Each point is reached from the start by the listed moves, each made 0, 1 or 2 times, or once backwards (-1), plus a little noise. Is the number of moves made odd or even? Then give how often each move was made.
(in the rows, 128 means zero)

Moves:
(1): [120 125 117 138 165]
(2): [115 145 162 136 138]
(3): [171 158 137 119 130]
Start: [127 128 117 113 141]
Points:
[152 152 105 124 217] -> odd (2, 0, 1)
[144 192 194 120 165] -> odd (0, 2, 1)
[216 170  89  95 173] -> even (1, -1, 2)
[190 203 157 112 193] -> even (1, 1, 2)

Moves:
(1): [132 115 116 121 130 126 150 131 151]
(2): [135 119 123 129 123 154 142 124 122]
(3): [131 132 101 129 147 100  89 105 125]
(4): [109 126 129 137 135 139 135 111 137]
(5): [124 113 126 133 133 123 121 130 120]
(6): [118 111 136 126 106 127 140 128 127]
(7): [119 140 133 148 121 124 146 140 132]
(8): [140 122 130 141 120 122 108 113 144]
Start: [112 129 116 124 118 119 133 144 124]
Points:
[119 104 125 149  75 152 154 164  75] -> odd (-1, 2, 0, -1, 1, 1, 1, 0)
[125 113  78 128 132  61   7  66 107] -> even (-1, 0, 2, 0, 0, 1, -1, 1)
[140  99  53 129 111 108 101  75 150] -> even (1, 2, 2, 0, -1, 1, 0, 1)
[119 144 114 200 114  25  33 134 120] -> even (-1, -1, 1, -1, 2, 0, 2, 2)
[125 123 134 118  86 204 206 157 119] -> even (0, 2, -1, 0, -1, 0, 0, 0)
[ 99  69  73 138 111 102  72  88  59] -> odd (-1, 2, 2, 0, 2, 2, 0, 0)

Moves:
(1): [104 105 109 149 110 133 104 129 116 146 150 104]
(2): [166 120  92 131 119 156 149 126 124 125  91 106]
(3): [143 101 120 126 123 126 131 120 125  96 159 114]
(4): [114 134 134 119 137 114 126 118 142 144 137 143]
(5): [118 131 137 141  98 119 112 139 154 129 139 101]
(6): [127 109 131 120 141 145 119 135 139 125 132 123]
(7): [123 118 134 133 123 132 135 132 134 125 127 133]
(8): [122 131 126 133 139 153 152 128 131 125 136 122]
(9): [123 118 135 104 133 136 109 118 124 113 126 130]
(10): [118 116 139 114 132 115 130 151 104 127 102 126]
(11): [122 105 164 140 138 136 153 141 133 119  97 119]
Start: [130 128 126 108 119 138 130 133 131 126 122 122]
Points:
[ 60  93 222  67 177 154 125 132 119 113  82 190] -> even (0, -1, -1, 0, -1, 0, 2, 0, 2, 0, 1)
[119  18 135  94 154 223 191 150 132 128   7  56] -> odd (1, 2, 0, 2, 0, 1, 0, 1, 1, 1, 2)
[ 50  94 177 229  45 152 170 153 209 118 241  47] -> odd (1, -1, 1, 0, 2, -1, 2, 2, -1, -1, 1)

Moves:
(1): [111 122 139 130 128 122 119 144 141 127 122 115 139 129 127]
(2): [127 129 117 150 130 136 128 124 133 117 137 128 115 125 130]
(3): [138 133 124 116 139 139 130 153 125 124 120 152 119 112 143]
(4): [128 124 116 147 118 124 135 126 132 139 127 122 127 133 128]
(5): [140 114 151 119 135 113 139 142 113 129 109 121 148 140 130]
(6): [123 138 132 137 127 127 116 135 127 138 126 144 124 122 140]
(7): [124 133 131 107 133 121 136 128 144 111 134 144 105 138 120]
(8): [113 120 127 125 132 110 118 116 123 128 114 110 142 133 109]
(9): [140 138 145 128 133 121 137 130 120 145 134 134 139 115 129]
(10): [116 119 130 139 125 135 112 154 125 110 116 112 113 141 113]
(11): [121 125 121 107 117 118 121 120 128 129 128 122 119 116 130]
(12): [119 109 125 120 126 122 137 135 125 121 136 117 121 138 117]
(13): [142 119 112 128 148  99 130 114 130 114 151 132 151 130 108]
(14): [145 120 134 139 129 134 131 134 133  90 115 159 131 128 121]
Start: [133 136 135 120 119 116 137 129 137 121 127 126 129 151 127]
Points:
[ 66  99 157 139  84  99  74 163 119 107  60  73 123 128 102] -> odd (1, 1, 0, 0, 0, 1, -1, 2, 1, 1, 2, 1, -1, 1)
[243 126 167 137 191  42 221 122  92 138 193 189 211 148 132] -> odd (-1, 1, 0, 0, 2, 1, 0, -1, 2, -1, -1, 1, 2, 0)
[151 135  98 191 143 133 113 145 127  90  69 159 143 109 133] -> even (0, 2, 2, 1, 0, 0, -1, 2, 0, 0, 0, -1, 0, 1)
[189 123 135 105 141  75 160 164  95 116 152 186 109 111 169] -> even (-1, 2, 1, 0, 2, 2, 0, -1, 1, 0, 2, 1, 1, 0)
[110  94 200 149 118  14 135 119  91 201  77  60 249 170 117] -> odd (1, 0, -1, 1, 2, 2, -1, 2, 1, -1, 0, 1, 0, 0)
[218 113 149 180 163 103 200 147 154  39 129 177 149 189 117] -> even (0, 2, 0, 1, 2, -1, 1, -1, 0, 0, -1, -1, 1, 1)
[122 158 187 223 109 138 126 237 100 233  81 100 141 129 191] -> odd (1, 1, 1, 2, 1, 2, -1, 0, 2, 1, -1, 0, -1, -1)
[ 90 101 184  61 143  41 124 167 129 146  68 102 206 154 120] -> even (2, -1, 1, 0, 1, 1, 0, 2, 0, -1, 0, 1, 0, 0)

Moves:
(1): [130 129 130 117 137 120 124 133 115 120 119 135 131 131 130 123 129 133
 142 129 126 121 121]
(2): [103 124 126 124 124 133 126 130 129 135 135 120 136 132 142 123 133 127
 118 128 114 118 126]
(3): [127 122 131 127 125 127 128 123 123 135 138 119 119 133 119 131 129 122
 131 123 127 126 135]
(4): [145 131 131 142 145 135 129 116 126 110 144 122 112 128 138 125 127 120
 138 129 115 128 112]
(5): [123 129 119 117 129 155 124 147 143 115 128 147 115 145 124 137 125 127
 131 147 130 120 132]
(6): [119 137 112 128 126 115 141 148 122 114 103 140 137 139 115 127 126 125
 135 116 126 121 131]
(7): [134 119 134 116 130 137 141 124 123 125 130 137 126 139 122 130 130 130
 140 129 134 130 127]
(8): [126 124 134 127 125 134 130 125 130 128 139 130 128 120 122 126 118 130
 125 133 136 151 143]
(9): [126 140 115 133 128 131 124 128 129 126 121 150 127 122 130 134 117 134
 125 137 122 125 117]
(10): [138 123 138 127 117 121 126 138 139 133 146 126 123 130 117 127 126 133
 111 121 142 118 136]
(11): [120 120 125 133 123 134 126 116 126 135 109 131 133 127 120 121 122 127
 122 129 132 145 128]
(12): [145 136 128 135 135 118 120 135 136 133 131 139 133 134 137 123 125 139
 118 125 141 136 126]
(13): [124 136 138 116 124 128 126 127 122 127 123 118 140 128 134 123 130 147
 140 131 127 141 125]
(14): [131 136 133 108 137 130 124 132 129 127 143 124 141 128 126 128 127 142
 128 130 126 119 133]
(15): [120 114 116 124 132 147 120 141 133 123 133 125 136 138 151 132 126 127
 124 127 133 121 120]
(16): [124 128 131 126 129 134 130 123 124 125 128 124 123 133 139 130 126 131
 123 130 133 131 130]
(17): [126 132 130 136 125 130 126 132 122 129 122 126 135 127 127 132 129 125
 120 125 123 139 131]
(18): [127 123 125 119 125 129 127 126 121 125 128 130 133 135 121 126 133 127
 132 130 136 130 134]
(19): [127 131 132 131 127 121 130 123 117 132 135 112 131 121 127 123 120 122
 131 141 120 115 133]
(20): [111 124 117 137 132 115 132 147 124 117 112 140 137 138 121 136 131 135
 131 127 133 107 127]
Start: [130 118 136 138 115 117 116 134 123 119 139 125 141 113 127 137 127 132
 121 126 134 133 136]
Points:
[138 104 145 130 130 138  77 133 108  95 164 109 183 134 222 131 126 207
 100 132 184 145  95] -> even (0, 0, -1, 1, -1, -1, 0, 0, 1, 1, 0, 1, 2, 0, 2, 2, 0, 2, 0, 1)
[139 148 172 127 148 120  76  93  80  90 229  96 164  48 156 112  89 163
 114 164  80 127 118] -> even (2, 1, -1, 2, -1, -1, -1, 2, 2, 1, 0, -1, 0, 2, 0, 0, 1, 1, 1, 0)
[ 36 108  90 113 116 140 117 198  90 109 122 142 232 191 128 132 112 166
 115 163 146 114 172] -> even (-1, 2, 1, 0, 1, 1, 1, 1, 0, -1, 1, 2, 1, 1, 1, 0, 1, 2, 2, 2)
[140  95 128 136 101 134  57 245 136 111 170 142 135 156 136 171 102 139
  86 170 186  57 162] -> odd (2, -1, 1, -1, 2, -1, -1, 0, 0, 2, -1, 1, 0, -1, 2, 0, 2, 0, 2, 1)
[161 143 145 107 148 143 101 180  96 100 174 117 195 141 208 128  91 160
  99 143 155 146 143] -> even (1, 0, -1, 0, 0, 1, 1, 1, 0, 0, -1, 2, 0, 1, 2, 2, 2, 0, 2, -1)
[126  98 163 111  70 192 110 151 120 130 190 142 153 135 149 156  90 162
  77 199 210 192 188] -> even (-1, 0, -1, -1, 1, -1, 2, 2, 1, 1, -1, 1, 1, -1, 1, 2, 2, 2, 2, 0)
[ 86 110 132  82 103 128 128 186 103 109  88 145 189 191  95 144 132 180
 121 125 190 153 186] -> odd (0, 0, 1, -1, 1, 1, 1, 0, -1, 0, 1, 1, 1, 1, 0, 2, 1, 1, 0, 1)
[  7 101  72 105  57 138  88 212  87 115  23 192 240 164 129 125 111 173
 101  96 138 175 124] -> even (2, 2, 1, -1, 0, 2, 0, 1, 2, 1, 2, 0, 2, -1, 2, -1, 2, 1, -1, 0)
[160 144 134  82 130  33 126 206 116  90  93 222 210 156  30  92 102 213
 125 103 208 117 162] -> even (2, 0, -1, 0, 0, 2, 1, 1, 0, 2, 2, 2, 0, 2, -1, -1, -1, 1, 0, 1)

Moves:
(1): [124 132 117 130 124 121 118 120 134 125 121 121 125 138 123 115 152 142
 130 143 127 138 134 122]
(2): [111 132 106 129 145 136 124 119 135 127 117 133 126 129 146 124 115 154
 120 123 118 128 129 121]
(3): [132  98 139 121 130 118 125 133 119 134 133 124 128 117 125 139 123 140
 128 109 118 105 137 134]
(4): [120 126 136 126 129 130 132 124 126 125 128 125 141 133 137 122 128 130
 132 120 136 122 132 125]
(5): [141 125 127 130 127 124 126 129 140 117 135 127 126 125 132 124 123 137
 131 124 117 129 122 120]
(6): [134 142 109 127 133 122 120 127 133 125 145 129 125 153 107 129 126 129
 141 113 139 132 126 126]
(7): [123 127 137 136 125 117 119 129 120 132 118 130 128 132 129 121 122 122
 140 125 132 130 131 133]
(8): [128 131 137 122 124 129 140 120 129 127 122 129 127 125 116 142 114 135
 140 132 122 132 125 114]
(9): [135 125 120 134 129 129 121 134 119 133 127 138 130 126 131 130 137 127
 124 122 141 129 119 122]
(10): [126 125 124 126 129 118 127 126 130 123 128 120 127 131 136 134 138 125
 135 116 124 135 115 132]
(11): [135 137 121 132 130 112 121 102 133 147 125 136 145 132 121 116 123 119
 138 140 130 140 115 133]
(12): [127 120 122 133 124 128 133 134 126 128 121 121 117 141 130 132 121 132
 117 130 127 124 122 114]
(13): [122 132 132 137 136 121 143 129 131 138 127 127 122 125 134 136 132 125
 128 142 131 131 120 118]
(14): [121 119 135 124 137 131 125 133 128 120 124 139 131 128 122 122 129 139
 127 128 124 129 125 124]
(15): [125 144 110 124 129 138 133 119 125 130 119 135 120 136 143 116 125 134
 132 132 120 133 107 134]
(16): [118 131 135 123 132 129 135 116 141 129 137 136 111 123 127 148 126 141
 116 128 125 137 130 134]
(17): [135 125 118 128 128 128 133 126 135 127 137 126 126 124 127 125 130 127
 123 130 134 134 113 128]
(18): [120 129 114 129 117 115 136 105 130 116 114 142 128 134 130 130 125 134
 132 130 115 125 128 143]
(19): [121 133 139 125 112 127 123 138 123 147 129 133 128 124 125 116 131 129
 137 132 124 133 139 119]
(20): [129 144 130 121 116 111 131 130 118 129 139 121 135 124 139 132 129 122
 133 128 130 129 129 131]
(21): [122 122 120 133 128 144 118 115 125 130 150 126 125 132 121 130 123 118
 129 134 128 130 132 135]
(22): [126 126 125 114 141 134 137 122 130 121 139 153 127 125 124 130 128 129
 129 126 136 145 133 126]
(23): [129 121 128 122 124 128 123 144 132 131 129 127 129 125 137 131 128 129
 133 130 129 120 124 134]
(24): [120 129 129 123 128 125 122 129 133 124 123 132 116 127 134 125 133 122
 131 126 129 125 126 130]
Start: [124 134 135 130 111 111 116 116 127 120 133 137 124 138 130 128 129 125
 132 149 125 120 132 143]
Points:
[ 63 225  41  95 141  52 147   7 133 115  76 225 196 205 196  66  71 133
 210 132 135 169  83 182] -> even (-1, 2, -1, 2, -1, 1, 1, 0, -1, 1, 2, 0, 0, 0, 1, -1, 0, 2, 0, 1, -1, 2, 1, 0)
[ 47 120 164  35  91  83 171 158  70 138 159 181 115 153 196 154  97 163
 194  83 104  80 146 161] -> odd (-1, 0, 2, 2, -1, 1, 0, 0, -1, 1, -1, 1, 1, 1, 2, 0, -1, 1, 2, 2, 0, 2, 2, 0)
[101 209  72  84 110 136  71  64 164 135 156 155 133 152 163  59 152 131
 177 208 158 178 114 142] -> odd (2, 1, -1, 1, 0, 0, 0, 1, 0, -1, 1, -1, -1, -1, 1, 0, 1, -1, 0, 1, 1, 1, 2, 2)
[151 133 114 101  83  94 120  46 109 138 129 184 123 192  48 132  30  92
 194 159  95 112 114 149] -> odd (-1, -1, 1, -1, 0, 1, 0, 2, -1, -1, 2, 2, -1, 0, 1, -1, -1, 1, 0, 0, 1, 1, 0, 1)
